Each row of a before or after table is a point. One or more steps were done to the points. Then noise was added and the rows were shuffled. The steps act on columns, c1 being the first. What was done? A step turns or swaps two columns, mirrors them in a line or flattens them onto one, adds a multiple of one to another, or multiplies or shifts one. Angles are multiples of 10 degrees, from the lower column toward the higher: turns from -170 to 170, lines from 10 to 170 but not 90. Use the fewest steps. Two steps may share a column if one is a turn and the other turns, adds or multiplies; they go together, in the order done. Otherwise the lowest column goes first.

Before:
[[-7.7  3.7 -2.5]
 [-1.4  2.2  2.9]
 [-1.8 -0.3  7.9]
 [-2.5  2.9  4.7]
 [-6.5 -5.9  2.4]
 [ 8.9  0.4  0.0]
 [ 2.2 -5.2  8.9]
 [-1.6  0.8  0.4]]
After:
[[ 0.6  0.5 -1.1]
 [-3.8 -0.8 -7.1]
 [-1.2  2.3 -5.6]
 [-7.1 -5.4 -5.3]
 [ 3.4 -6.0 -6.1]
 [-0.5  1.8 -2.9]
 [ 7.3  4.1 -3.3]
 [-6.5  0.5  5.8]]
Steps: turn c1 and c3 by 140 degrees

Before (8 x 6):
[[ 0.7  5.9 -1.2 -6.2  2.0 -5.8]
 [-6.7  2.1 -2.6 -1.3 -5.1 -3.4]
 [-0.5 -2.7 -0.8 -5.4  1.3 -7.7]
 [-1.0  0.6  0.8  4.4 -0.1  7.4]
 [-5.6  1.6 -1.2  5.6  2.1 -5.1]
 [ 4.9 -1.7  6.0  3.0 -3.9  3.5]
 [ 7.0 -1.7  0.1 11.2 -1.5  2.6]
 [-2.3  5.4  3.1  2.5  1.5 -1.6]]
After (8 x 6):
[[ -0.7 -10.1  -0.6   3.0   3.5   2.3]
 [  0.7  -6.3  -0.6   3.4   1.9  -6.7]
 [  0.1  -3.1   3.8  -3.7   2.6   4.3]
 [ -6.5   4.5   4.2  -1.8  -6.6  -0.1]
 [ -7.0   6.8  -1.7 -10.0  -2.0   0.1]
 [  7.1  -4.3  -0.5  -0.3  -7.9   0.2]
 [  5.9  -3.0   0.6  -7.3   3.2  -0.7]
 [  0.8   6.8   1.9  -2.1   0.1   4.7]]
Steps: mirror c1 and c3 in the line at 100 degrees; turn c2 and c6 by 60 degrees; turn c2 and c4 by -160 degrees; multiply c5 by 1.6

Before, 12 rows:
[[  4.8  -2.4   3.6   0.4   3.0  -2.2   3.3   5.6]
 [ -0.1   4.5   1.6  -4.7  -4.2   5.9   1.6  -3.3]
 [ -1.8   0.9  -0.8  -8.7  -4.2   5.2   2.7  -2.3]
 [  1.2  -1.2  -2.3   5.6  -1.1   1.5  -9.2  -3.1]
 [  6.0   6.4   4.7  -5.9  -0.2  -5.3  -6.2  -0.4]
 [ -1.1  -0.4  -0.3   3.1  -3.5   1.9  -9.9   2.5]
 [ -2.2   5.8   7.5 -10.0  -0.8  -0.7  -0.5  -0.5]
 [ -7.4   3.6  -0.4  -6.2  -4.0   1.3   2.6  -6.1]
 [  6.5  -9.0   5.8   2.3   0.7  -1.2   0.5   2.5]
 [ -2.3   3.4  -2.5   4.1  -3.0   4.7  -4.5  -2.0]
 [ -1.4   4.9   7.0  -5.5  -5.0   0.9   2.1  -3.0]
 [  5.3  -3.9   8.4  -2.8   6.8   0.8   1.6   1.9]]
After (12 x 8):
[[  2.1  -4.3  17.7  -5.3  -5.6   0.9   1.9  -0.8]
 [  1.4   0.3  -0.9   3.1  -2.9   2.1 -10.5  -0.6]
 [ -7.8   7.8  14.3   2.2   1.2  -1.4   0.7   0.3]
 [  1.1  -4.3   3.8  -4.6  -4.6   5.7   1.2  -1.2]
 [  2.0  -0.8  -1.9  -8.7  -4.1   5.2   3.1  -0.7]
 [  7.9  -1.8  -1.1  -6.5  -5.3   1.4   2.9  -1.3]
 [  2.4  -2.7  -6.1   3.8  -3.4   4.8  -4.1  -0.8]
 [ -1.3   1.1  -5.8   6.0  -1.6   1.8  -9.2  -0.9]
 [ -4.8  -7.6  11.6  -6.5  -0.5  -5.0  -6.3  -0.2]
 [  3.4  -5.6  18.9  -9.9  -0.8  -0.5  -0.4  -0.1]
 [ -5.9   2.7  21.1  -2.8   7.0   0.7   1.7   1.4]
 [ -5.2   1.7   9.6   0.2   3.7  -2.3   3.7   0.1]]
Steps: turn c1 and c2 by -170 degrees; multiply c3 by 2.5; flatten c5 and c8 onto the line at 10 degrees
